Each point is reached from the start by the listed moves, each made 0, 1 or 2 times, or once backwards (-1), plus a little noise. Is the number of moves made odd or even? Then give how often each move was made.
In the rows, zero is written as 128.

Moves:
(1): [145 134 120 156]
(2): [153 147 115 110]
(3): [136 131 172 123]
Start: [143 123 131 126]
Points:
[134 111 233 135] => odd (0, -1, 2)
[183 157 157  58] => even (-1, 2, 1)
[219 170 142 113] => even (1, 2, 1)
[194 160 105  90] => even (0, 2, 0)

Moves:
(1): [126 124 123  94 113  84  96]
(2): [131 161 140 135 113 118 143]
(3): [127 146 154 106 124 147 151]
(4): [163 102 141 165 111 155 123]
Start: [123 116 132 117 122 135 125]
Points:
[196  79 143 222  76 161 107] => even (0, 1, -1, 2)
[161 148 161 100  43  55  87] => odd (2, 2, 0, 1)
[125 219 209  86  86 153 203] => even (0, 2, 2, 0)

Moves:
(1): [142 136 138 129 132 144 135 126 121]
(2): [123 135 135 140 135 126 138 129 137]
(3): [114 104 147 127 133 136 135 132 127]
(4): [133 126 111 143 126 135 134 118 123]
(5): [129 122 125 130 139 129 122 138 128]
(6): [111 139 117 128 137 136 131 124 125]
(7): [120 122 107 121 138 120 156 134 123]
(8): [122 127 130 135 118 131 130 141 124]
Start: [129 127 127 123 125 128 128 131 123]
Points:
[106 119  86 114 138 131 146 154 102] => odd (0, -1, 0, 0, 1, 1, 1, 1)
[ 92 101  95 169 147 121 185 124 132] => odd (-1, 2, 1, 2, 0, 0, 1, 0)
[139 174 120 122 119 132 101  94 131] => odd (0, 0, -1, 0, -1, 1, -1, -1)
[ 86 139   7 122 145 115 169 143  96] => even (-1, -1, -1, 1, 1, 2, 2, 1)

Moves:
(1): [144 127 120 121 130 130 124 131 121 144 125 141]
(2): [120 140 121 126 143 136 100 117 136 128 143 131]
(3): [137 167 143 124 132 128 130 125 125 137 100 136]
(4): [120 130 138 142 125 108 119 126 125 145 126 130]
(5): [132 125 122 127 147 130 120 108 130 132 111 106]
(6): [123 132 110 148 103 149 122 116 125 147 115 129]
(7): [126 127 120 139 135 133 156 118 106 131 157 122]
(8): [119 156 123 117 130 145 139 158 143 143 122 121]
(9): [131 132 135 112 115 137 132 119 146 145 134 117]
(10): [ 98 123 119 114 123 114 129 118 131 133 116 133]
(11): [118 119 141 115 124 134 127 126 104 126 133 133]
Start: [148 123 126 127 130 127 127 125 119 126 139 134]
Points:
[138 100  71 117  92 195 162  45  82 196  90  94] => odd (1, -1, 0, -1, 2, 2, 1, 0, 1, 1, 1)
[ 97 116  58 121 150 165  87  82 146 165 117  86] => odd (0, 1, -1, 0, 2, 1, 0, 1, 0, 1, 0)
[114 192 141 147 120 155 112  44  93 225 199 126] => odd (0, 2, 1, 2, 0, 1, 2, 0, 2, 0, 1)
[142  77 109 100 166 121 153  85  15 154 110 135] => even (2, -1, 0, 0, 2, 0, 1, 0, -1, 1, 2)
[106 179 167   9 110 145 112  69 135 170  39 134] => odd (0, 0, 2, -1, 1, 0, -1, 0, 2, 2, 2)
[101 249 173 125 131  73 209 199 142 177 100 143] => odd (-1, -1, 2, 2, -1, -1, 1, 2, 0, 1, -1)

Moves:
(1): [148 130 131 138 133 130 129 131 130 126 125 141 140 131]
(2): [110 152 131 148 132 122 137 130 118 123 136 133 121 131]
(3): [138 125 143 122 137 111 126 119 142 146 128 127 126 141]
(4): [117 116 127 151 123 126 124 138 127 142 125 138 116 127]
(5): [128 122 117 136 151 122 130 124 133 124 128 139 130 134]
(6): [132 120 134 124 140 139 116 124 118 133 134 125 126 124]
(7): [113 129 137 118 127 147 128 137 128 134 128 108 130 147]
(8): [143 118 135 118 139 113 117 143 121 127 137 131 139 132]
(9): [139 139 135 114 141 137 112 139 136 127 123 146 112 124]
(10): [122 140 117 126 129 124 126 125 125 147 121 126 137 117]
(11): [141 126 108 124 125 141 138 135 128 136 129 129 123 133]
(12): [120 127 132 128 130 135 138 125 130 135 135 147 136 125]
(13): [124 129 135 129 132 133 110 130 145 118 156 113 132 125]
(14): [132 128 120 127 121 123 116 123 128 125 131 126 137 157]
Start: [123 114 125 128 148 112 121 120 131 131 126 138 116 118]
Points:
[145 169  30 177 154 102 108 133 153 119 164 140 140 115] => even (1, 1, -1, 0, 1, -1, -1, 0, 0, 2, 2, -1, 2, 1)
[131 107  87 134 247 116  70 161  98 155 162 249 102 106] => even (-1, 1, -1, 1, 2, 2, -1, 2, 2, 1, 1, 2, 0, 1)
[165 109 173  62 222 115  12 148 176 156 160 105 108 239] => odd (0, 0, 2, 0, 1, 1, 2, 1, 2, 0, 0, -1, 1, 2)
[ 63 176  77 199 164  86 160 101 148 148 198 170 156  86] => odd (0, 2, 0, 0, 1, -1, -1, 0, -1, 2, 1, 2, 2, 0)
[152 144 127  58 135 149  94 135 170 183 112 106  45 183] => even (-1, 0, 2, 0, -1, 0, 1, -1, 2, 0, 2, -1, 0, 1)
[169  55 100 129 131 112  51 193 151 113 160 163 116 180] => odd (0, -1, -1, 2, 0, -1, 0, 2, 1, -1, 1, 0, 1, 2)
[ 41  82 180 152 158 106 115 163 127 189 196 121 132 167] => odd (-1, 1, 1, 2, 0, 0, 2, 2, -1, 0, 0, 2, 1, 0)

Moves:
(1): [132 122 128 136 128 126 127 132 131 125 130 120 117 116 128 116 141 131]
(2): [144 120 122 138 126 126 124 114 139 141 115 126 137 133 122 133 134 123]
(3): [119 125 126 138 120 140 127 131 122 140 119 125 125 116 143 117 134 144]
(4): [115 134 121 139 133 125 127 138 128 126 125 128 118 114 133 138 135 125]
(5): [132 126 116 138 122 130 126 132 127 113 119 112 132 115 121 125 132 134]
(6): [142 122 129 131 137 131 141 127 130 123 126 134 116 124 129 129 126 131]
(7): [122 126 123 131 121 128 138 138 116 128 134 122 115 132 122 129 137 122]
(8): [123 131 134 126 110 139 131 152 125 134 134 122 120 121 142 130 129 132]
(9): [128 121 133 129 129 122 129 137 122 127 129 129 123 133 133 125 125 115]
(10): [110 131 124 138 137 129 125 147 137 129 139 127 130 138 126 128 133 114]
(11): [132 115 132 120 130 144 120 134 130 126 135 132 123 125 133 127 127 132]
(12): [132 122 128 109 124 134 133 116 128 118 127 121 121 139 148 123 117 135]
(13): [124 128 132 129 132 140 126 120 131 126 130 128 125 128 130 130 130 123]
(14): [122 125 119 136 137 123 123 120 137 124 143 130 134 125 123 123 129 121]
(15): [126 134 140 127 142 120 135 122 125 153 120 124 124 130 122 141 122 125]
(16): [133 127 133 133 122 132 140 138 109 125 133 116 120 128 133 134 136 134]
(17): [124 124 125 120 125 142 126 133 129 120 129 122 135 126 134 126 135 125]
(18): [122 113 142 144 138 133 140 133 145 134 114 123 124 113 134 137 126 138]
Start: [126 127 119 132 110 140 136 128 134 131 121 134 136 135 127 133 126 131]
Points:
[102 141 127 155  79 182 158 152  46 164 101  46  62 102 168 126 186 162] => odd (2, 0, 2, 1, 1, -1, 1, 0, 0, 0, 0, 1, 2, -1, 2, 2, 0, -1)
[102  66 146  99  53 249 116 197 125 120 169 101  88 150 249  96 150 122] => odd (1, 1, 1, 0, -1, -1, 0, 2, 2, 1, 2, 2, 2, 0, -1, 1, 1, 0)
[110  90 139 223 129 159 189 179 146  77 131 116  84  41 150 145 143 132] => odd (0, -1, 0, 1, 1, 2, 0, 1, 2, -1, -1, -1, 2, 2, -1, 1, 0, 2)

Moves:
(1): [129 135 121 135 119 126 118 124 129 126 125 129 124 123 129 132 127 124
 124 123 126 125 129 138 128]
(2): [128 122 140 132 120 139 125 138 131 125 124 124 130 136 129 135 126 121
 132 133 136 127 129 136 117]
(3): [121 119 122 130 125 122 138 125 125 122 122 136 133 137 129 136 126 132
 129 126 120 125 137 136 128]
(4): [132 113 129 127 135 131 119 136 130 124 121 129 123 133 137 123 122 133
 129 128 117 145 131 138 132]
(5): [128 138 131 133 131 124 133 127 114 144 122 124 143 134 132 132 134 120
 115 118 104 132 143 127 137]
(6): [122 126 129 134 119 130 128 138 105 120 133 132 132 117 150 116 125 133
 134 132 130 116 126 122 132]
(7): [120 122 135 121 130 123 111 119 121 146 130 146 125 126 114 146 142 139
 127 143 133 154 135 132 123]
(8): [127 131 128 116 113 125 126 136 123 143 139 125 118 121 119 139 135 113
 149 118 133 133 116 129 120]
(9): [126 121 138 123 120 127 120 126 126 127 128 131 120 130 121 136 131 120
 122 135 116 136 128 123 125]
(10): [130 141 130 123 130 125 136 123 116 123 122 119 120 137 139 125 128 126
 128 130 131 132 128 138 135]
(11): [140 102 124 126 121 128 131 120 116 138 136 124 129 121 116 131 128 118
 132 129 136 123 118 124 127]
(12): [126 121 123 108 126 137 125 131 135 115 130 135 127 119 112 120 132 124
 119 117 130 136 139 136 131]
(13): [124 117 140 133 131 130 125 128 129 127 133 124 124 132 129 128 124 137
 124 119 133 137 133 117 130]
(14): [141 133 128 136 132 142 131 135 114 126 132 136 134 119 137 143 130 112
 126 129 129 140 128 120 126]
(15): [131 142 130 132 134 127 128 129 119 125 130 123 131 125 123 130 117 129
 132 129 125 139 126 112 129]
(16): [126 130 127 131 130 134 130 126 123 131 128 120 121 128 129 129 131 135
 128 133 119 136 133 131 127]
(17): [103 127 123 129 148 113 138 130 127 136 123 131 116 122 132 118 126 129
 117 125 123 125 133 124 123]
(18): [139 125 126 135 128 120 139 141 122 145 137 137 115 122 130 116 111 128
 118 135 126 137 139 120 140]
(19): [125 133 134 143 122 125 134 135 125 129 134 125 129 119 127 119 134 113
 127 134 123 136 131 139 136]
(20): [114 124 124 125 127 125 126 118 128 139 124 131 133 129 138 129 122 117
 134 130 127 127 132 134 138]
(21): [139 121 126 131 113 112 120 138 136 105 133 122 143 117 140 146 142 128
 116 128 124 123 126 121 130]
(22): [134 121 138 128 125 129 131 124 137 127 136 124 127 121 133 119 132 120
 130 121 130 134 136 121 112]
(23): [119 139 127 125 122 131 136 122 129 147 121 136 129 119 127 127 130 132
 135 126 136 131 112 115 123]
(24): [132 123 132 111 129 124 131 118 130 120 141 132 136 123 140 124 118 141
 123 127 134 132 123 129 124]
Start: [134 141 121 135 124 139 138 127 140 126 133 124 137 139 125 134 132 131
 127 126 125 127 131 132 130]
Points:
[126  59 111  58 101 138  74 122 197  89 134  99 103 136  90 139 128 106
 104 105  84 128 110 222 102] => even (2, 1, -1, 2, 0, -1, -1, 1, 2, -1, 1, 1, -1, -1, -1, 1, 1, -1, 0, 0, 0, -1, -1, 2)
[128  52 141 130  71  68 154 157 160  52 177 131 189 100 197 100 134 132
  24  45  91 126 249 175 143] => even (2, 1, 2, 0, 2, 1, 0, 0, -1, 0, 0, 2, 2, -1, -1, -1, 1, 1, 1, 0, 2, 2, -1, 2)
[ 81 169 164 119 159 135 171 126 176 107 139 125 131  65 167  26 105 115
  45  68  87 201 173 103 119] => even (1, 0, -1, 1, 1, 0, -1, -1, 1, 0, -1, 2, 1, 0, 1, 0, 2, 0, 2, 0, 0, 2, 2, 2)
[ 51 188 143 182 122 173 202 178  70 184 103 118  36 138 199 123 129  77
 188 129 119 169 100 143 102] => even (0, 1, 1, 1, -1, 1, -1, 2, 1, 2, -1, -1, 1, 2, -1, 2, 2, 0, 1, 0, -1, 0, 2, -1)
